Every row gives one point. The ring and each string are closed loops that go straight from each point to the next, and from the last back to the first. Before rounding, they use only three directions, however many columns there are. How many times does the string pass through the ring? Passing back the other way cancels.
In the rows, 128 means zero.

Ring (9 x 4)
[[177 151 110 120]
 [165 168 111 106]
 [139 170 112  94]
 [107 153 110  90]
 [ 91 127 102  94]
 [ 95 108  95 103]
 [120  97  93 118]
 [145 105  98 128]
 [169 126 105 129]]
String (14 x 4)
[[128 154  89  82]
 [121 171  86  65]
 [107 170 116  83]
 [ 97 162 139 102]
 [ 85 157 127  91]
 [ 94 143 140 114]
 [108 137 120 108]
 [113 133  94  93]
 [ 97 132  76  73]
 [ 77 138  96  77]
 [ 75 148 125  92]
 [ 97 151 128 101]
 [112 149 132 112]
 [132 139 100 102]]
Times through: 2
String (20 x 4)
[[ 97  82  81 110]
 [106  99 112 126]
 [120 116 114 123]
 [129 124 106 115]
 [122 116 129 135]
 [127  91 108 137]
 [143  77  70 123]
 [146 102  69 107]
 [138 126  91 106]
 [145 111  71 102]
 [140  89  80 121]
 [132  81  86 128]
 [132  89  68 109]
 [133 107  68  97]
 [128 128 113 117]
 [110 108 121 128]
 [ 95  87 103 122]
 [ 93  79  74 104]
 [115  99  62  91]
 [103  86  64  95]]
Times through: 1

Ring (10 x 9)
[[197 142  89 133 120 127 141 122 123]
 [181 163  89 145 119 133 142 123 135]
 [144 171  90 153 121 140 139 126 147]
 [107 164  94 153 124 142 135 130 156]
 [ 67 134 103 144 132 138 129 138 159]
 [ 59 113 106 135 134 134 125 140 155]
 [ 68  90 103 122 134 129 121 139 143]
 [ 99  79  96 112 131 125 119 134 126]
 [142  85  90 110 126 123 123 128 115]
 [178 105  88 116 123 122 131 124 113]]
String (16 x 9)
[[ 88 121  90 133 126 138 123 131 141]
 [104 119 109 134 134 127 134 137 149]
 [ 84 107 134 135 146 118 142 149 166]
 [ 37  87 118 126 142 127 124 147 159]
 [ 32  73 103 116 136 131 112 142 144]
 [ 83  78 128 120 146 114 134 148 152]
 [106  88 124 121 142 115 137 144 148]
 [113 107  94 124 128 130 125 131 132]
 [ 98  96  74 116 120 138 111 125 118]
 [ 74  73  66 105 119 140  99 124 109]
 [ 61  58  93 104 132 128 109 136 125]
 [ 57  61 124 112 146 116 125 149 148]
 [ 79  88 132 126 147 116 137 149 159]
 [ 33  86 117 126 142 128 122 147 158]
 [ 22 102  93 129 131 142 111 138 150]
 [ 43 116  72 131 120 150 106 128 137]]
Times through: 0
String (21 x 9)
[[232 184  84 150 114 132 151 117 128]
 [194 177 102 154 124 129 154 127 146]
 [158 156 115 149 132 124 152 135 155]
 [139 138 115 142 134 124 146 137 152]
 [128 161 121 156 136 127 152 140 168]
 [ 93 167 111 160 132 138 143 138 171]
 [ 49 162  84 155 122 154 121 131 161]
 [ 49 139  78 143 121 152 114 129 148]
 [ 82 124  87 134 124 140 120 130 141]
 [ 38 109  74 128 121 149 105 129 136]
 [ 17  81  85 118 129 142 103 135 138]
 [ 64  91  74 116 121 142 105 127 124]
 [117 116  93 128 126 131 127 130 134]
 [126  95 125 123 141 113 141 143 146]
 [138  67 124 108 142 106 137 142 132]
 [155  68  86  99 125 119 120 126 102]
 [191  81 109 107 133 107 140 132 115]
 [201 102 124 120 138 104 152 137 131]
 [229 118 104 121 127 111 149 126 117]
 [232 143  67 126 109 131 134 111 101]
 [208 158  64 135 108 138 132 111 110]]
Times through: 1

Ring (8 x 14)
[[193 148 162 142  95 131 155 103 131 108 139 144 148  94]
 [154 206 138 123 101 148 160 117 144 126 141 142 140 130]
 [112 202 114 115 121 154 149 133 142 134 144 144 118 153]
 [ 84 159 103 117 142 150 132 144 129 131 145 150  98 159]
 [ 85  84 120 130 154 134 115 143 108 117 141 160  88 142]
 [116  41 145 144 147 119 112 132  97 103 137 163  96 115]
 [157  36 162 153 130 113 120 117  98  95 136 160 114  90]
 [194  88 167 152 106 120 140 103 116  97 138 150 139  80]]
String (17 x 14)
[[ 57 173  69 110 155 161 127 155 135 139 152 148  84 177]
 [ 65 138  53 118 162 158 118 154 130 132 158 146  77 164]
 [ 41 125 113 114 162 144 117 158 113 132 138 162  78 178]
 [ 59 110 152 120 151 132 121 149 105 125 128 168  90 165]
 [ 58  84 113 125 164 136 110 153 105 122 140 163  77 158]
 [ 59  76 112 126 166 135 108 153 104 120 141 163  75 155]
 [ 54  86 151 123 158 128 114 151  99 122 129 170  83 162]
 [100 119 179 126 131 126 133 134 108 119 125 165 112 144]
 [120 112 100 133 139 141 126 133 123 116 150 148 102 127]
 [ 91 120  68 126 154 151 120 145 127 124 156 146  86 144]
 [111 131 102 128 138 145 130 135 126 121 148 148 103 136]
 [110 147 159 124 125 135 140 131 120 123 131 158 117 143]
 [ 76 196 158 108 127 145 146 142 128 137 127 159 113 175]
 [ 61 230  92 100 138 166 145 152 145 148 145 146 100 188]
 [ 71 219 111 103 133 159 146 147 141 144 140 149 106 181]
 [ 82 196 168 109 123 142 148 140 127 136 125 160 117 172]
 [ 80 182 154 111 129 143 143 141 126 134 129 159 111 169]]
Times through: 0

Ring (9 x 14)
[[199 120 102  81 116 135 129 154 120 116  92 122 105  93]
 [198 139 107  77 125 137 137 153 118 108 120 120 114 109]
 [169 153 125  98 140 141 135 134 126 107 165 124 134 148]
 [121 143 133 131 152 138 118 105 150 118 184 123 148 185]
 [ 94 123 132 151 153 134 101  89 167 131 174 122 149 194]
 [ 86  91 132 170 140 132  87  85 171 147 136 131 140 176]
 [100  75 132 172 127 134  85  94 161 153 109 140 129 150]
 [144  70 124 147 110 136  97 121 137 149  74 145 111 105]
 [175  87 111 115 108 135 111 140 127 136  69 136 103  88]]
String (26 x 14)
[[140 170 134 110 158 141 134 115 140 103 210 119 152 190]
 [116 167 102  95 170 127 118 103 177 103 199  84 150 209]
 [125 131 116 120 147 132 111 108 159 121 156 112 138 172]
 [124 119 138 145 138 140 111 107 143 130 155 137 139 163]
 [111 109 169 183 134 149 109  98 130 141 169 166 148 167]
 [ 70 108 153 187 151 138  91  73 168 144 180 141 157 205]
 [ 43 104 109 163 166 119  72  60 216 142 163  94 153 227]
 [ 96 102 110 141 145 126  90  92 180 137 132 109 135 176]
 [127 105 120 135 133 133 103 110 153 134 125 125 128 149]
 [116  81 154 180 121 143  98 102 135 152 121 163 132 140]
 [106  54 166 208 110 146  87  96 132 168 100 181 129 128]
 [109  52 128 174 113 133  80 101 156 162  72 147 117 123]
 [124  58  99 140 115 124  81 111 166 153  54 122 106 113]
 [142  98  99 114 127 127 101 120 158 133  94 112 115 129]
 [148 102 132 138 123 140 112 122 131 135 117 143 124 127]
 [172  81 143 146 102 146 114 137 107 144  83 167 111  87]
 [165  97 138 137 113 144 117 132 116 136 105 154 118 107]
 [163 111 104 103 125 132 114 132 141 124 103 118 115 120]
 [184 123  73  61 128 123 119 146 150 112  87  90 104 110]
 [231 140  64  24 119 126 140 175 126  97  77  87  92  78]
 [219 138 111  71 116 141 144 165 102 106 109 129 108  88]
 [196 128 147 117 115 151 140 150  91 119 133 160 122 102]
 [159 122 124 116 129 139 121 128 131 123 131 131 125 133]
 [159 135 106  95 138 133 122 129 144 114 137 110 126 143]
 [156 121 145 136 127 146 124 126 118 127 145 151 132 135]
 [160 155 148 121 141 148 138 127 116 110 187 143 144 158]]
Times through: 2

Ring (10 x 14)
[[160 109 148 157  94 118 135 103 119 108 131 127 155 126]
 [170 140 158 162 110 110 148 123 128 112 134 103 175 107]
 [153 175 161 151 140 118 159 146 139 120 132  86 178  96]
 [123 191 164 136 160 133 158 161 145 131 131  88 169  96]
 [ 70 189 167 111 175 162 144 171 146 147 127 110 140 112]
 [ 44 168 151  95 174 179 135 158 140 146 122 132 113 129]
 [ 46 142 127  92 164 182 134 135 132 135 117 146  96 142]
 [ 68 117 108 100 144 172 135 111 124 119 115 152  93 148]
 [102  99 111 119 120 154 133  96 118 110 118 151 107 147]
 [141  97 133 145  97 131 131  95 116 107 127 140 135 137]]
String (27 x 14)
[[ 74 145 156 114 146 163 129 142 132 138 126 138 123 132]
 [ 81 150 107 103 165 164 154 127 134 118 115 123 111 129]
 [ 66 144  77  88 176 176 160 115 133 110 107 129  89 137]
 [ 35 110  91  80 157 193 132 107 123 121 108 166  66 161]
 [ 61 102 136 106 127 174 115 114 120 131 121 169  94 157]
 [ 95 124 136 120 131 155 132 120 125 123 123 140 120 137]
 [108 123 103 118 138 151 148 105 125 107 116 131 115 135]
 [123 100  75 120 126 147 153  80 118  90 112 136 106 142]
 [135  95  96 132 111 138 145  82 116  95 118 138 118 141]
 [122 138 116 127 139 141 153 115 129 109 120 117 132 123]
 [153 115 106 142 116 126 154  94 121  95 121 119 138 126]
 [195  85 145 176  66 100 133  83 110  96 134 129 165 128]
 [178  97 197 181  62 103 113 110 114 121 144 136 179 125]
 [139 127 182 155 103 125 125 129 124 128 137 128 162 122]
 [132 141 158 143 123 131 139 130 129 123 131 118 154 118]
 [144 143 190 158 109 121 129 140 129 132 139 117 173 113]
 [162 160 198 167 113 109 138 149 134 131 142  99 191 100]
 [122 154 164 139 134 135 141 141 133 129 131 114 156 114]
 [126 166 121 128 156 137 165 132 138 112 121  97 146 108]
 [136 201 125 130 177 130 182 151 148 113 122  70 165  89]
 [120 192 118 121 178 140 177 147 146 115 120  81 151  98]
 [ 99 166 164 126 150 147 141 152 138 136 129 115 147 115]
 [ 87 167 175 123 151 152 135 158 138 143 131 120 144 117]
 [ 93 164 143 118 158 153 148 144 138 129 124 115 135 118]
 [ 67 189 120  96 193 169 163 155 146 130 116 104 121 113]
 [  8 190 164  79 198 196 133 181 148 162 122 133 105 128]
 [  7 161 187  88 169 195 109 174 138 169 128 157 103 142]]
Times through: 3

Ring (6 x 14)
[[128 125 164 150 130 151 171 114  99 128 145 118 145 185]
 [146 103 144 139 120 132 156  93 113 136 139  97 149 197]
 [155  99 119 113  99 108 111 102 128 146 133 101 146 164]
 [157 130 132 100  96 115  91 150 116 138 126 135 133 112]
 [115 150 140 109  99 125  92 164 111 139 142 162 133  94]
 [ 89 152 151 129 111 137 118 153 105 138 155 164 138 114]]
String (29 x 14)
[[ 53 142 129 128 100 122 101 134 120 154 171 165 147 114]
 [ 73 131 125 125  99 118 103 125 123 154 164 151 147 126]
 [119 128 147 133 115 134 136 124 109 137 146 130 143 154]
 [170 123 180 151 140 161 191 118  89 114 128 103 140 200]
 [185 109 192 169 155 173 229  94  83 107 126  79 146 245]
 [150 102 159 154 133 147 186  86 104 128 139  89 151 221]
 [100 103 123 135 107 117 130  88 127 152 157 112 155 178]
 [110 119 127 122 102 118 112 117 122 148 150 130 146 144]
 [159 116 152 132 120 137 150 116 106 129 131 108 142 176]
 [197  94 168 151 139 151 199  85  99 118 120  68 147 237]
 [174  92 159 152 135 145 192  77 105 125 130  73 151 236]
 [143  96 151 153 130 140 181  77 110 133 143  85 154 224]
 [138 106 159 155 133 147 184  88 104 130 144  95 152 217]
 [ 95 119 137 138 113 129 137 106 117 146 158 127 150 166]
 [114 125 135 125 107 124 119 124 116 143 148 133 144 143]
 [141 130 162 138 124 146 154 129  99 127 137 124 140 164]
 [134 147 186 152 139 167 181 143  83 116 140 136 137 167]
 [ 70 165 169 145 123 155 142 160  93 132 163 175 138 119]
 [ 46 150 124 120  94 117  83 148 122 157 172 179 144  91]
 [ 84 140 129 118  98 119  94 142 119 150 157 159 142 108]
 [147 136 157 125 116 139 133 144 102 128 133 134 135 140]
 [138 154 161 119 113 141 119 169  97 126 133 156 129 109]
 [117 166 153 109 103 134  94 186 101 132 139 177 127  77]
 [ 68 160 123 102  85 112  59 173 121 154 159 189 135  59]
 [ 71 139 115 109  88 107  73 142 128 158 162 165 143  94]
 [126 138 146 121 108 131 117 145 109 136 140 143 137 127]
 [142 147 164 126 118 145 134 157  96 125 134 144 133 129]
 [101 166 168 130 118 150 127 174  93 128 148 173 132 104]
 [ 42 163 144 131 105 134 104 158 109 148 173 187 141  94]]
Times through: 5

Ring (6 x 14)
[[134 100  98 113  85 139 114 142 131 149  79 135  66 112]
 [128 171 135 168 119 133 131  98 137  98  57 139 106 125]
 [124 176 142 171 147 123 156  78 135  93 103 132 142 129]
 [137 135 145 140 167 124 164  85 138 135 152 117 160 127]
 [145  70 113  89 136 131 146 126 133 184 166 113 121 115]
 [135  67  87  86  94 134 126 148 127 173 130 125  76 109]]
String (22 x 14)
[[119 142  96 145  72 135 112 130 127 105  44 147  57 115]
 [130 166 127 165  97 139 114 113 138 102  26 145  80 122]
 [ 99 164  93 159  95 117 147 101 118  73  97 144  94 119]
 [108 134  93 136 108 117 154 107 119 103 135 134 107 117]
 [150 148 156 153 144 140 131 100 148 136  72 127 125 127]
 [122 145 119 146 127 124 149  99 130 111 115 131 120 122]
 [103 150  99 148 118 113 162  94 118  89 139 134 120 120]
 [134 135 130 140 132 131 142 104 136 130 106 128 120 123]
 [150 157 162 160 150 139 134  93 149 131  71 127 132 129]
 [141 198 172 191 152 137 136  76 149  95  43 135 137 134]
 [124 201 148 192 127 130 136  82 139  75  42 143 118 130]
 [ 98 169  94 163  93 117 146 100 118  69  92 146  93 119]
 [129 174 127 171  91 140 110 113 138  95  12 148  74 123]
 [108 134  83 137  78 125 131 124 119 101  89 143  71 114]
 [126 119 103 126 101 131 131 123 128 130 100 133  89 116]
 [152 109 128 122 109 147 110 134 143 162  62 130  84 118]
 [168  82 127 103  90 160  83 160 150 193  28 131  53 114]
 [135  74  79  92  67 141 106 161 127 165  84 135  45 107]
 [114  84  62  97  67 127 126 149 116 139 120 136  57 106]
 [116 105  83 114  91 125 138 129 120 129 125 133  83 112]
 [140 116 123 126 120 136 129 120 137 147  97 128 103 119]
 [114 118  87 124  94 123 140 122 120 118 119 135  88 114]]
Times through: 2
